Each row is a point. Each copy is the shape, with its points in the same order, turned, moved and blurred by noise. Is it also mirrored, or only turned?

Shape, 8 rows:
[[ 0.55  1.30]
 [-2.08  0.54]
 [ 0.21 -1.59]
 [-0.36  1.01]
 [ 0.34 -0.12]
 [ 0.88  0.91]
 [-0.78 -4.56]
 [-3.91  0.00]]
Copy 1 (8 x 2):
[[ 0.21  1.27]
 [ 1.97 -0.75]
 [-1.31 -1.34]
 [ 0.82  0.15]
 [-0.45 -0.10]
 [-0.26  1.05]
 [-2.15 -4.76]
 [ 2.96 -2.49]]
Copy 1 is: mirrored
Copy 2, 8 rows:
[[-0.68  0.57]
 [-0.08 -2.25]
 [ 2.27  0.01]
 [-0.46 -0.45]
 [ 0.72  0.24]
 [-0.29  0.80]
 [ 5.13 -1.21]
 [ 0.43 -4.12]]
Copy 2 is: only turned
Copy 3 (8 x 2):
[[ 0.18  0.89]
 [ 2.61 -0.46]
 [-0.24 -1.90]
 [ 1.06  0.50]
 [ 0.10 -0.49]
 [-0.28  0.57]
 [-0.19 -5.04]
 [ 4.15 -1.58]]
Copy 3 is: mirrored

Shape (9 x 3):
[[-0.75 -0.99  1.63]
 [ 3.33 -1.39  0.94]
 [-0.43  1.84  2.09]
 [-0.48 -0.36  2.69]
 [ 1.55 -0.67  1.88]
 [-3.67 -1.41  0.96]
 [-1.09  0.13 -2.48]
 [ 1.36  1.30 -0.77]
 [ 3.80 -1.49 -1.92]]
Copy 1, 9 rows:
[[-0.63 -1.15  1.26]
 [ 3.23 -2.05  2.75]
 [ 0.34  1.53  0.94]
 [-0.66 -0.28  2.23]
 [ 1.80 -1.20  2.52]
 [-3.01 -1.73 -0.42]
 [ 1.26 -1.03 -2.65]
 [ 2.99  0.21 -0.53]
 [ 4.95 -3.21  0.76]]
Copy 1 is: only turned
Copy 2, 9 rows:
[[ 1.59  0.57  0.92]
 [ 1.93 -3.27 -0.11]
 [-0.94 -0.15  2.28]
 [ 1.51  0.00  2.00]
 [ 1.40 -1.68  1.15]
 [ 1.36  3.57  0.45]
 [-1.09  1.00 -2.20]
 [-1.36 -1.47 -0.79]
 [ 0.88 -3.44 -2.85]]
Copy 2 is: mirrored
Copy 3 (9 x 3):
[[-0.49 -0.31 -1.98]
 [-1.59 -2.30  2.16]
 [ 2.35 -0.70 -0.54]
 [ 0.47 -1.44 -1.60]
 [-0.14 -2.06  0.45]
 [-0.60  1.23 -4.48]
 [-0.58  3.14 -0.33]
 [ 0.64  0.96  1.76]
 [-2.12  0.09  3.47]]
Copy 3 is: mirrored

Shape (9 x 3):
[[-0.77 -1.15  1.26]
 [-0.78  1.40 -4.62]
 [-0.32 -1.75  0.89]
 [-0.76 -1.68  2.09]
 [ 0.95 -0.07 -3.25]
 [ 0.14  0.29  0.05]
 [ 1.96  1.36 -3.65]
 [-0.28  1.57 -3.84]
 [-0.49  0.30  2.09]]
Copy 1, 9 rows:
[[ 1.05 -1.96  1.67]
 [-3.07 -0.53 -2.63]
 [ 1.33 -1.89  1.38]
 [ 1.66 -2.01  2.42]
 [-0.79 -0.70 -2.86]
 [ 0.19 -0.35  0.50]
 [-0.92  1.08 -3.56]
 [-2.70  0.03 -2.10]
 [ 0.97 -0.15  2.39]]
Copy 1 is: only turned
Copy 2:
[[-0.06 -0.61  1.34]
 [ 3.93  0.30 -3.79]
 [-0.12 -1.48  0.84]
 [-0.72 -0.61  1.81]
 [ 2.07 -1.74 -3.35]
 [-0.25  0.14 -0.85]
 [ 1.18 -0.78 -4.74]
 [ 2.83  0.22 -3.64]
 [-1.03  1.11  0.70]]
Copy 2 is: mirrored
Copy 3:
[[-1.06 -1.03  2.33]
 [-0.64  3.68 -1.35]
 [-0.46 -0.94  2.53]
 [-0.85 -1.77  3.13]
 [ 0.98  2.23 -0.64]
 [-1.06 -0.47  0.44]
 [ 1.20  1.74 -2.38]
 [-0.64  2.90 -1.61]
 [-2.03 -2.02  1.28]]
Copy 3 is: mirrored

Shape:
[[ 0.10 -0.68 -0.21 -0.99]
 [ 0.03 -0.15  2.21  2.12]
 [ 0.48 -0.84 -0.15  3.15]
 [ 0.38 -1.90  2.40 -2.60]
 [-4.16 -1.95  1.44 -1.52]
 [-1.25  2.63 -0.39 -2.66]
 [ 0.61 -1.19 -0.58  3.23]]
Copy 1 (7 x 4):
[[-0.88 -1.29  0.03  0.54]
 [ 0.48  1.54  1.93 -0.43]
 [ 2.50  0.72  0.20 -0.29]
 [-2.43 -2.41  2.63  0.52]
 [-2.34 -0.16  1.39  4.20]
 [-4.13 -0.01 -2.05  0.28]
 [ 3.10  0.33  0.27 -0.09]]
Copy 1 is: only turned
Copy 2:
[[ 0.99  0.26 -0.06 -1.63]
 [-0.47 -2.76 -1.73  0.03]
 [-1.31 -2.37  0.98  0.37]
 [ 1.93 -0.86 -1.82 -4.02]
 [-1.88  1.78 -2.90 -3.53]
 [ 2.25  2.98 -1.76  0.18]
 [-1.60 -2.49  1.32  0.12]]
Copy 2 is: mirrored
Copy 3, 7 rows:
[[ 1.16 -0.17  0.11 -0.98]
 [-2.68 -1.43 -1.49 -0.66]
 [-1.98  0.17 -1.13 -2.75]
 [ 1.78 -3.77  0.18  1.02]
 [ 1.90 -0.96 -3.92  1.19]
 [ 1.37  2.21  0.91  2.34]
 [-1.73 -0.31 -1.16 -3.74]]
Copy 3 is: mirrored

Shape:
[[-0.96 -0.25  1.73  0.94]
 [ 3.77 -2.22  3.39 -0.88]
 [ 0.11 -0.12  0.71  3.49]
 [ 2.57  1.32 -0.07 -2.12]
 [-2.36 -0.03  0.16 -1.88]
 [-0.48  1.99  0.46  2.87]
 [ 1.34  0.26 -0.82  2.01]]
Copy 1, 7 rows:
[[-1.64  0.22  0.26  1.11]
 [-2.18 -2.59 -4.35 -0.38]
 [-2.01  2.84 -0.98  1.16]
 [ 0.55 -0.95 -1.46 -3.19]
 [ 0.98 -1.18  1.96  0.61]
 [-2.01  3.12  0.71 -0.42]
 [-0.35  2.63 -1.62 -0.47]]
Copy 1 is: mirrored
Copy 2:
[[-0.88  1.45  2.38 -0.22]
 [ 4.04  3.61  3.62  1.00]
 [-0.47 -0.83  3.08 -1.83]
 [ 2.85  1.76 -1.25 -0.13]
 [-2.62  2.26 -0.46  1.42]
 [-1.12 -0.79  1.86 -2.99]
 [ 0.69 -1.10  1.86 -0.96]]
Copy 2 is: mirrored
Copy 3 (7 x 4):
[[ 1.31 -0.09 -0.27  1.20]
 [ 4.14  0.57 -4.40 -1.15]
 [-0.85  1.80 -1.17  1.72]
 [ 1.46  0.20 -0.94 -3.91]
 [ 1.13 -2.83  1.19 -0.48]
 [-0.64  2.06  0.83  0.75]
 [-1.34  1.09 -1.33 -0.58]]
Copy 3 is: only turned
Copy 4, 7 rows:
[[-1.49  1.09  0.67  2.34]
 [ 3.97  2.78  1.53  2.56]
 [-0.66 -0.67 -1.57  2.19]
 [ 1.85  1.40  2.01 -1.74]
 [-2.69  1.01  3.30  0.69]
 [-1.68 -0.24 -1.97  0.61]
 [ 0.24 -1.69 -0.65  0.36]]
Copy 4 is: only turned

Shape:
[[-2.50 -2.43  0.61  1.70 -0.22 -2.29]
 [ 1.22  1.21  0.19 -1.88 -3.08  2.45]
 [ 0.42  0.20  0.85 -0.83  2.80 -0.24]
 [ 1.92  0.86 -1.74 -2.57  2.22 -0.29]
 [ 0.65 -3.54 -1.15  1.64  2.06 -1.01]
 [-0.65 -0.14 -2.12 -1.38 -1.19 -2.00]
 [ 0.38  0.77  0.82 -2.60 -3.15  3.19]
 [-0.93 -0.64 -1.05 -1.09 -1.73 -1.61]
 [-0.72 -1.74  0.77 -1.27 -0.90  1.29]
 [-3.92  1.31  1.21  2.20  2.35  2.99]
 [ 0.15 -2.06 -0.61 -1.88  1.57  2.20]]
Copy 1 (11 x 6):
[[-2.67 -0.11  0.87 -2.54  3.21 -0.32]
 [-1.07  0.68 -1.73  0.94 -3.47 -0.80]
 [ 0.21 -0.67 -0.10  1.22  1.42  2.72]
 [ 1.35  1.28 -2.59  1.08  0.56  3.32]
 [ 0.54 -0.48  0.17 -3.85  2.36  2.29]
 [-1.10  2.45 -2.58 -0.94  1.39 -0.03]
 [-2.25 -0.44 -2.04  1.20 -3.89 -0.46]
 [-2.24  1.83 -1.87 -1.10  1.06 -0.39]
 [-2.61 -0.97 -1.00 -0.95 -0.84  1.02]
 [-0.59 -5.01 -0.04  1.66  2.44 -1.44]
 [-0.62 -2.07 -2.31 -1.01 -0.31  2.98]]
Copy 1 is: only turned
Copy 2 (11 x 6):
[[-2.73  3.00  2.64 -0.45 -1.76 -1.16]
 [ 1.12 -2.58  0.42 -0.95 -0.10  2.80]
 [ 1.82  1.72 -0.64  0.30 -2.05 -1.20]
 [ 2.55  1.25 -2.94 -1.78 -1.33 -0.09]
 [-2.15  4.29 -1.60  0.75 -1.68 -0.27]
 [-0.68  1.09  0.08 -3.77 -0.80  0.02]
 [ 1.59 -2.39  1.60 -0.69 -0.38  3.73]
 [-1.09  0.94  1.02 -2.93 -1.24  0.52]
 [ 0.17  1.20  1.36 -0.05 -1.27  2.11]
 [ 2.20  2.25  3.24  2.51  2.22 -1.75]
 [ 1.83  2.63 -0.69  0.18 -1.12  2.58]]
Copy 2 is: mirrored
Copy 3, 11 rows:
[[-3.14 -1.44  1.96  2.05  1.92  0.19]
 [ 2.91 -2.38  0.48 -0.61 -1.57  2.36]
 [-0.57  1.27  0.07 -1.64  1.65 -0.36]
 [ 2.05  0.58  1.52 -3.15  1.25 -1.27]
 [-0.40  1.47  2.98  2.47  3.12 -1.09]
 [-0.62 -2.80  3.03 -0.85  1.35 -0.93]
 [ 2.67 -2.04  0.76 -0.64 -1.65  3.77]
 [-0.61 -3.23  2.58 -0.20  0.64  0.04]
 [ 0.11 -0.78  2.29  0.33  0.49  2.45]
 [-1.03 -0.59 -3.38  0.30  4.41  3.19]
 [ 1.39  1.05  2.47 -0.51  2.19  2.36]]
Copy 3 is: only turned

Shape:
[[-2.06 -0.54 -3.13 -1.37 -3.08  1.73]
 [ 1.53 -0.81 -0.87 -3.37 -2.40 -1.44]
 [-1.09  1.02  1.92  2.71  1.71 -1.28]
 [ 0.15 -2.12  1.94  2.49 -1.19  2.30]
 [-2.00 -2.84 -3.91 -0.90 -0.12  1.37]
 [-0.71  1.16 -0.45 -2.48  0.18  0.48]
 [-1.62  1.10  0.50 -1.47  2.26 -1.15]
 [ 1.09 -0.39  0.69  0.37 -0.61  0.25]
 [ 2.52  2.10 -1.94  1.50 -2.33 -1.54]
 [ 1.23  1.67  1.53 -2.80  1.46  1.51]
 [-0.13 -3.65 -3.02  1.66  0.45  1.42]
 [-0.76  1.33  0.31 -0.64 -2.62  1.10]]
Copy 1:
[[ 1.15  1.04  2.24 -3.29  0.92 -2.75]
 [-2.56  0.26  2.16 -2.05 -2.83 -1.05]
 [ 0.49 -2.90 -1.77  2.73  0.56  0.62]
 [ 1.82  0.90  2.26  3.30  0.37  0.23]
 [ 1.73  3.11 -0.67 -2.24  0.07 -2.73]
 [-1.70 -0.06  0.09 -2.10  0.77  0.50]
 [-1.11 -1.22 -2.45 -1.13  0.14  1.46]
 [-0.84 -0.12  1.24  1.51 -0.38 -0.38]
 [-2.58 -2.38  1.52  1.31 -0.29 -4.11]
 [-3.54  0.50  0.47 -0.29  1.11  2.35]
 [ 1.95  3.23 -0.81  1.29 -0.30 -3.04]
 [-0.28 -1.20  2.79 -0.97  1.10 -0.35]]
Copy 1 is: mirrored
Copy 2:
[[ 3.46 -0.21  0.30  3.69  3.77  2.31]
 [ 1.61 -3.67  0.14  1.53  0.45  2.11]
 [-0.76  2.60  1.05  0.27 -0.72 -2.39]
 [ 1.79  3.15 -2.43 -0.41  0.28  1.63]
 [ 2.50  0.29  2.11  0.34  4.62  2.48]
 [-0.89 -1.16  0.64  2.79  1.84  0.80]
 [-2.05  0.32  2.34  1.50  0.77 -0.53]
 [ 1.15 -0.11 -1.41  0.34 -0.09  0.34]
 [ 3.37 -2.43 -1.11  0.99  0.70 -2.85]
 [-3.31 -1.07 -1.45  1.75  1.19  0.33]
 [ 2.41  1.33  0.75 -2.07  3.95  1.49]
 [ 1.54  0.26 -1.32  3.58  0.56  0.55]]
Copy 2 is: only turned
Copy 3:
[[ 1.87 -0.51 -2.86 -1.54 -1.71  3.39]
 [-1.04  0.29 -0.67  1.47  0.77  4.90]
 [ 0.95 -1.23  1.41  1.80  0.24 -3.49]
 [-0.15 -2.46 -3.67  0.87  1.33 -1.69]
 [-1.30 -2.31 -1.81 -2.68 -2.83  2.60]
 [-0.37  1.72 -0.12 -0.53 -0.36  1.30]
 [-1.11  1.02  1.83  0.31 -1.43 -0.64]
 [-0.47 -0.91 -1.27  0.53  1.53  0.42]
 [ 2.55 -1.19  1.37  0.22  3.36  2.67]
 [-1.61  3.45 -0.45 -0.39  1.68  0.08]
 [-1.75 -4.00 -1.95 -2.59 -0.69  0.84]
 [ 1.98  0.90 -2.03  0.85  0.58  1.41]]
Copy 3 is: only turned
Copy 4, 12 rows:
[[ 2.48  1.35 -2.06 -4.41 -0.49  1.99]
 [ 4.90 -0.20 -0.37 -3.12  0.73 -2.15]
 [-0.83  0.38  0.38  2.85  0.85 -0.31]
 [-0.27  4.12  1.96 -0.21 -1.00 -0.39]
 [ 0.98 -0.66 -0.80 -3.71 -3.03  1.47]
 [ 0.81 -0.19 -2.35 -2.15  0.93 -1.59]
 [ 0.20 -1.47 -2.25  0.44  0.32 -1.83]
 [ 0.96  1.30  1.18 -0.83  0.63 -1.44]
 [ 2.35 -0.47  2.51 -1.43  3.80  1.05]
 [-0.78  0.51 -1.25 -1.87  1.90 -4.02]
 [ 0.30 -0.15  2.17 -2.45 -3.29  1.44]
 [ 1.55  2.51 -1.39 -1.66  2.01  0.01]]
Copy 4 is: only turned
